Every row gives one point. Two turns around zero, p and q, are shown by what they do to some points. Where does a point land after both, in the order given? Backwards means that the second turn is done in reverse. Each puzzle has new turns, and all numbers are rounded.
(in the rows, 128 means zero)

Turn p:
[128 146] => [127 146]
[128 179] => [124 179]
[135 101] => [137 102]
[150 153] => [148 155]
[99 61] => [104  59]
Turn q:
[176 105] => [155 174]
[ 87 132] => [121  87]
[164 150] => [109 166]
[ 74 106] => [146  72]
[139 147] => [110 140]
Where do these land?
q, then p backwards: [ 77 140] => [109  79]
q, then p: [133 171] => [ 85 133]
p, then q backwards: [138 117] => [119 116]
q, then p: [164  83] => [173 164]

Turn p:
[157  91 167] => [ 96 123 180]
[101 134 142] => [118 155 116]
[111 132  75] => [140 101  81]
[192 160 128] => [182 111 172]
[ 79 123 128] => [104 150  91]
Turn q:
[146 125 165] => [159 148 148]
[ 94 140  97] => [ 86 107 124]
[161 144 125] => [134 159 110]
[167 175  90] => [ 98 176  83]
[115  80 113] => [145  81 115]
[ 85 104 179] => [147  98 190]
Where do these land?
p, then q: [ 83 108 122] => [ 86 103 120]
q, then p: [158 150 176] => [173 157 157]
q, then p: [141 172 129] => [154 159 106]
q, then p: [130  82  85] => [107  70 114]

Turn p:
[162 143 185 162] => [121 187 132 175]
[135 122 105 153] => [157 132 109 122]
[121 152  59 117] => [133 111  92  66]
[ 87  77 106 105] => [149  61 148 124]
[136  87 167 101] => [128 121 186 152]
[165 150 168 136] => [111 180 139 147]
[ 91 165 106 121] => [ 97 104  90 110]
Turn q:
[163 101 139 108] => [111  86 108 119]
[134  64 168 120] => [ 71  88 120 157]
[127  77 130 105] => [ 82 115 100 132]
[106 179 111 117] => [152 165 151  96]
[154 161 106 128] => [168 125 121 104]
[ 94 101 115 169] => [121 160 117 178]
[117 212 126 150] => [190 158 179 110]
Where do these land?
p, then q backwards: [146 174 145  41] => [ 77 126 170  51]
q, then p backwards: [164 112 125 156] => [ 95 108 122 156]
p, then q backwards: [ 74 116 123 144] => [171  95 138 144]
p, then q: [116 107 107 111] => [102 106 115 127]
p, then q: [110 156 124 156] => [145 158 102 128]
q, then p: [203 106 122 151] => [205 124 148 110]
q, then p: [ 83 126 151 137] => [101 132 105 164]

Turn p:
[106 127 159 140  98 128] => [ 98 113 125 102 103 121]
[109 132 109 133 138 156] => [114 146 128 133 137 160]
[127 150 123 117 160 132] => [131 159 145 140 143 123]
[168  89 157 164 111  93] => [138  52 136 131 124 100]
[129 103 147 114 109 122] => [139 109 121  97 122 122]
[108 144 109 110 148 151] => [125 169 129 129 140 148]
[124 143  94 118 143 112] => [135 152 108 152 146 122]
[154 136 126 130 115 130] => [144 120 131 142 108 128]
Turn q:
[138  94 121  87 113 111] => [145 100 152  85 128 125]
[118 139 124 136 140 117] => [129 127 116 141 137 115]
[126 128 122 121 155 125] => [129 118 106 123 143 128]
[ 96 161 143 146  97 103] => [116 148 157 162 134  87]
[116  92 149 126 144 135] => [119  96 136 133 142 156]
[153 128 147 140 173 139] => [139 136  99 136 154 167]
[138 128 111 142 111 132] => [137 135 128 132 101 125]
[139 154 106 125  91 162] => [110 164 130 111  85 121]
Where do these land?
q, then p: [140 126  99 151 122 101] => [149  99 118 152 113 117]
q, then p backwards: [135 136 124 117 142 110] => [127 115 124 111 135 112]
p, then q: [138 136 143 148 140 118] => [134 117 143 149 142 131]
p, then q: [141  97 129 128 118 108] => [152 103 124 112 123 139]
p, then q backwards: [ 96 110 131 128 143 225] => [170 101 190 102 118 191]
q, then p backwards: [ 93 137 129 124 134 119] => [119 129 134 150 139 101]
q, then p: [123 139 114 120 141 120] => [136 132 114 138 142 121]
q, then p: [143 134 143 117 121 138] => [128 149 141 121 118 128]
q, then p: [142 137 141 120  89 112] => [131 131 151 119 105  94]

Turn p:
[113 162 136 111 148 108 205  99] => [114 120  98 120 138 132 193  67]
[108 107 130 118 175 123 141  55] => [150  87  99 102 190 154 142 108]
[128 106  84 111 146 171 121 107] => [168 145 143 107 167 140 145 158]
[134 132 112  69 143 138 117 123] => [109 163 124  94 160 140 136 144]
[180 104 113 121  64 164  73 129] => [171 182 116 116  99 121  70 180]
[ 80 180 134 189 141  97 138 129] => [108  90 130 210 127 137 148  97]
[179 116 121 148 118 115  70 154] => [133 151 149 139 124  97  56 142]
[110 119 151 131  93 114  93 155] => [101 116 121 141  94 127  99 163]
[148  89 107 136  92 118 118 171] => [135 135 143 122  98  75 110 165]
[ 99 166 193 146 161 131 203 158] => [ 90  91 156 129  83 159 180  56]
Turn q:
[125 122 177 134  96 106 153 101] => [137 139 139 112  87 154 146  82]
[119 159 124 174 116  91 142 120] => [129 112 175 159 108 115 128  98]
[131  92  88 100 103 159  78 120] => [152  95 104  89 157 147  88 164]
[ 87 140  94  83 112 184 125 153] => [136  96  55 158 159 146 115 144]
[ 98  79  69  65 125 132 125 161] => [135  73  85 106 190 142 162 164]
[138 150 167 165 186 110 128  83] => [138 198 167 132 122  87 123  96]
[110  81 124 115 128 144  82 181] => [ 96 119 120 109 183 175 117 161]
[178 151 154 189 159 133 176 106] => [138 187 170 159  67  99 141 141]
[166 178 154 127 129  93 144 128] => [ 92 134 137 128  80  87 133 103]
Where do these land?
q, then p: [168 112 115 121  59 156 136 168] => [144 136 153 112  81 118 141 203]
q, then p: [123  81 140 163 124 124 190 113] => [154 153 130 109  70 136 147  80]
p, then q: [ 68 145 114 119 152  99 109 150] => [129 151 147 170 169 161 159 122]
q, then p: [144 195 119 138 112  93  97 128] => [115  78  84 142 138 125  90 159]
p, then q: [ 84 133  93 138 160 106  71 140] => [ 98 174 165 159 176 149 137 136]
p, then q backwards: [146  94 164 162 122 203 167 131] => [144  89 133 154  69 111 156  64]
q, then p backwards: [ 93 113 128 125 143 105  86  89] => [171 115 120 128 180 130 129 102]
q, then p backwards: [156 103 189 116 124 137 157 130] => [132 155 148  83  97 163 154 139]
p, then q: [143 124 154 109 100 179 187 107] => [153  97  73 117  70 116 135 144]
p, then q: [110 124 112 118 202 117  80 149] => [104 198 127 133 183 141 135 109]
p, then q: [173 182  81  99 109  89 127 104] => [136 109 154 171 138  47 113 102]

Turn p:
[143 108 133 141 106 113 153 163 119 103 125] => [108 166 135  98 126 122 154 144 113 135 122]
[102 134 118 101 102 151 160 160  99 126 101] => [120 153 187 110 126 146 122 102 113 150 143]
[134 141 112 148 136 109 116 143 136 133 155] => [117 127 107 136 130  97 141 121 125 107 143]
[116 104 145 100 130 113 127 117 136 152 127] => [155 108 116 107 133 135 132 111 132 150 115]
[133 161 153 153 119 128 103 115 148 119 107] => [105 103 121 165 134 135 124 151 103 128 110]
[112  99 143 111 156 103 150 132 141 121 130] => [157 117 124  82 149 128 138 138 125 124 127]
[161 147 126 114 114 137 149 106 138 128 131] => [140 140 144 157 125 139 150 127 145 118 103]
[153 110 119 130 128 157 104 134 146 114 144] => [130 142 122 144 122  96 117 154 155 143 126]
[156 148 149 157 150 139 121 118 121 147 119] => [128 142 100 160 142 140 105 131 114 109 111]
[129 153 112 125 144 123 103 134  89 134 135] => [109 126 127 130 113 116  98  98 127  99 129]
[112 106 100 119 106 148 126 115 129 108 148] => [132 126 144 124  95 124 135 140 159 144 154]
[106 127 110 130 132 103 112 116 141 137 103] => [107  91 119 120 146 139 131 118 138 133 137]
[105 126 145 136 143 140 140 110 120 142 139] => [157 123 117 129 122 149 116 128 115 123 145]
Turn q:
[103 129 124 110  89 139 120 136 135 141 136] => [114 130 136 127  85 155 125 122 119 121 123]
[119 119 140 134 142 128 119 111 144 120 122] => [148 131 141 118 134 114 131 131 112 121 125]
[136 135 128 121 133  90 123 123 136 137 124] => [124 141 109 128 129 108 117 120 114 125 151]
[139 138  86 116 138 116 127 114 129  93 123] => [160 111 109 123 121 115 101 124 146 154 139]
[130 140 147 132 128 140 162 139 145 132 141] => [128 131 126 120 151 163 141 118 130 112 134]
[117 130 128 109 135 126 111 106 107 129 112] => [136 146 124 124 108 110 131 153 128 142 125]
[134 118 107 110 143 144 110 115 135 141 131] => [139 121 147 141 118 128 123 147 117 151 145]
[135 148 134 129 134 140 117 111 134 126 142] => [132 142 144 113 139 136 113 135 127 140 131]
[118 118 133 211 125 139 119 143 112 132 136] => [ 98 114 150 132 163 113 139  96 119 137  68]
[100 125 118 124 125 138 118 179  89 123 138] => [ 87  89 110 121 108 136 139 149 137 132 100]
[139 126 132 139 137 136 108 122 148 131 101] => [135 129 158 122 130 103 139 119 127 131 141]
[134 121 126 108 126 104 225 158 129 131 141] => [139 117  59 157 151 179 153 110 142  96 148]
[142 132 144 136 129 141 113 121 107 136 109] => [116 147 146 129 132 110 140 140 145 135 122]
[145 112 146 113 110 111 121 116 142 121 137] => [135 142 134 138 123 123 103 129 126  96 140]
Where do these land?
p, then q backwards: [111 131 128 127  56 117 123 117 140 148 125] => [105 132  82 136 122 151 135 147 123 173 106]
q, then p: [133 124 115 126  87 100 131 132 103 119 110] => [ 96  98 126 145 125 138 159 136 141 136 142]
q, then p backwards: [163 126 126 101 144 137 133  95 125 132 112] => [129 113 115 135 134 173 146 130 151 126 147]
q, then p backwards: [142 144 111 135 140 123 117 119 107 145 170] => [128 118 142 148 126 153 106 141 132 136  88]
q, then p: [140 126 104 132 137 145 128 129 147 130 111] => [153 138 101 131 125 134 140 129 129 133 118]
p, then q: [114  79 112 133 149 129 119 143 125 148 125] => [128 122 129 132 117 141 103 144  99 152 166]
p, then q: [130 142 133 141 146 148 143 128 106 132 126] => [121 128 142 105 136 124 110 137 145 140 115]
p, then q: [109 145 128 122 149 127 125 125 119 104 134] => [126 117 130 125 123 117 110 145 137 100 117]
q, then p: [134 133 135 121 123 142 118 134 127 126 133] => [136 123 134 128 128 119 125 134 117 141 127]
p, then q: [122 135 148 129 138 131 116 148 148 146 128] => [118 129 115 146 142 103 127 139 121 145 127]
p, then q: [129 142 173 137 142 105 120 105 148 147 109] => [139 101 134 160 131 101 155 141 149 153 115]
p, then q: [122 101 122 136 130 144 136 144 148  43 150] => [ 76  99  95 106 123 148 125 126 132  71 155]
q, then p: [114 136 129 125 124 115 155 145 122 145 131] => [129 134 145 132 123 141 128 126 145 121 158]

Turn p:
[141 155 148 115 125 116 125 152 121 112 124 149] => [131 109 165 140 151 133 122 140 117 130 129 113]
[139 132 128 100 137 114 110 110 134  94 108 146] => [149  95 143 115 148 105 120 130 112 123 116 149]
[156 129 122 150 137  96 104 125 141 137 145 118] => [136 141 119 131 135 148  88 120 129 109  99 127]
[134 113 143 104 100 126 153 143 143 142 152 115] => [ 96 115 141 129  98 140 118 140 156 148 123 125]
[144 162 114 143 159 142 147 106 111 148 114 101] => [144 156  99 127 161 127 115 136 150 124 169 133]
[103 133 112 116 109  93 139 172 125 103 125 118] => [111 139 157 135 121  92 113 129 110 160 111  99]
[128 116 149 143 131 114 117 121 145 115 145 139] => [129 114 128 140 126 149 123 106 116 130 106 139]
[153 107 142 143  96 127  96 137 136  95 103 118] => [119  87 114 100 135 128 120 112 108 115 103  93]
[115 108 143 130 101 137 143 125  96 153 121 143] => [145 125 125 121  96 146 159 144 132 144 140 107]
[108 107 104 158 157 150 145 111 126 141  98 133] => [146 158  91 122 139 114 171 113 140 131 129 137]
[139 118  86 139 105 154 128 119 133 119 105 142] => [139 120 116 115 120  92 149 113 147  96 127 109]
[ 99 146 146 117 158 143 157 129  83 106 152 118] => [124 129 118 172 133 121 135 150 102 162 173 143]
[122 139 129 105 104 148 101 108 141 143 137 139] => [124 118 150 106 103 136 131 126 126  97 145 146]
[112 122 139 150 140 136 148 119 147 158 145 105] => [110 157 108 131 120 155 130 110 148 143 137 143]
[128 134 116 106 162 121 107 143 139 152 146 136] => [119 156 146 135 136 133 122 153 125 108 111 158]
Turn q:
[101 113 129  98 111 129 128 134 132 167 128 155] => [150 152 106 115 126 143 119  99 126 124  89 124]
[117 121 112  99 145 126 154 115  91 114 111 120] => [136 143 122 156 115 148 160 110 142 144 148 149]
[153 115 134 131 116 127 119 115 152 138 118 108] => [118 113 140 105 150 121 146 140 133 134 109 127]
[140 120 136 136 128 152 161 126 113 109 182 145] => [159 126 133 150 101 110 130 144  80 150 138 116]
[135 119 103 148  63 106 126 128 119 147 112 124] => [103 163 143 126 124 116 123 146 162 148  83 110]
[142 119 125 145 149 132 116 144 148 118 123 141] => [108 102 111 122 123 118 130 134 118 109 133 118]
[104 126 139 131 137 159 106 131 145 113 113 113] => [114  92 139 133 136 155 112 117 120 118 123 142]
[128 165 107 113 149 149 110 136 150 136 152 128] => [144 105 130  90 110 140 103 115 129 128 156 116]
[127 138 144 135 138 115 173 124 148 130 112 127] => [135 141 125 118 122 119 141 151 122 108 130 170]
[122 122 138 147 134 123 135 104 118 140 109 142] => [120 135 126 139 134 100 132 112 130 124 118 152]
[147 133 139 138 151 125 147 162  31 130 154 121] => [181 135 124 206 116 102 136 137 156 127 163  98]
[146 142 123 112  90 113 103 128 137 112 117 131] => [101 151 155 108 138 142 133 129 133 124 126  98]
[115 144 134 123 147 120 107 117 150 127 125 125] => [119 120 124 107 147 135 113 115 125 120 146 140]
[116 114 128 136 135 117 106 128 157 111 136 112] => [104 111 114 118 151 142 114 141 116 136 133 129]
Where do these land?
p, then q: [117 128 136 120 130 100 129 133 109 130 111 119] => [153 127 129 125 136 126 133 122 155 117 126 114]
p, then q: [156 127 148 122 102 156 145 142 146 135 127 113] => [129 107 111 119 134 164 115 134 108 144 108 146]
q, then p backwards: [128 148 166 142 151 122  94 140 114 123 133 173] => [140 169  94 157 120 143 100 128 125  93 137 121]
q, then p: [137 154  91 113 121 155 139  97 149 156 143 136] => [138 102 158  92  98 143 116 156 151 129 134 141]
q, then p: [138 131 135 118 147 144 112 140 128 113 118 107] => [109 114 102 144 119 132 142 125 131 134 119 140]
p, then q: [164 102 115 122 143 149 110 121 131 120 153 140] => [ 79 124 113 146 104 137 135 138 116 121 124 122]
q, then p backwards: [144 148 154 117 105 119 111 119 147  81 124 108] => [121 170 158 108 132 141 106 165 129 141 119 134]
p, then q: [122 143 120 139 107 115 107 125 131 152 131 104] => [131 129 162 120 138 151 116 112 130 136 142 114]
p, then q backwards: [101 130 147 140 129 116 141 149 178  92 138 128] => [111 107 123 134 113 151  95  79 114 117 108 138]
p, then q: [ 96 102 116 171 155 123 132 119 131 146 104 135] => [136 145 149 102  90 108 149 119 153 131 149 154]
p, then q backwards: [131 145 132 115 126  98 140 116 104 155 134 132] => [118 155 124 121 113 128 147 138 117 131 156 104]
q, then p: [113 120 129 140 127 151 161 128  97 151 136 115] => [148 122 130 118 138 150 130 115 153 109 105  97]
q, then p: [ 90 100 112  86 127 116 142 124 105 118 114 154] => [152 142 121 129 127 112 140 102 153 101 181 122]
p, then q: [155 113  90 148 121 127 130 139 123 120 127 128] => [ 90 125 129 118 135 138 135 152 150 133 142 135]
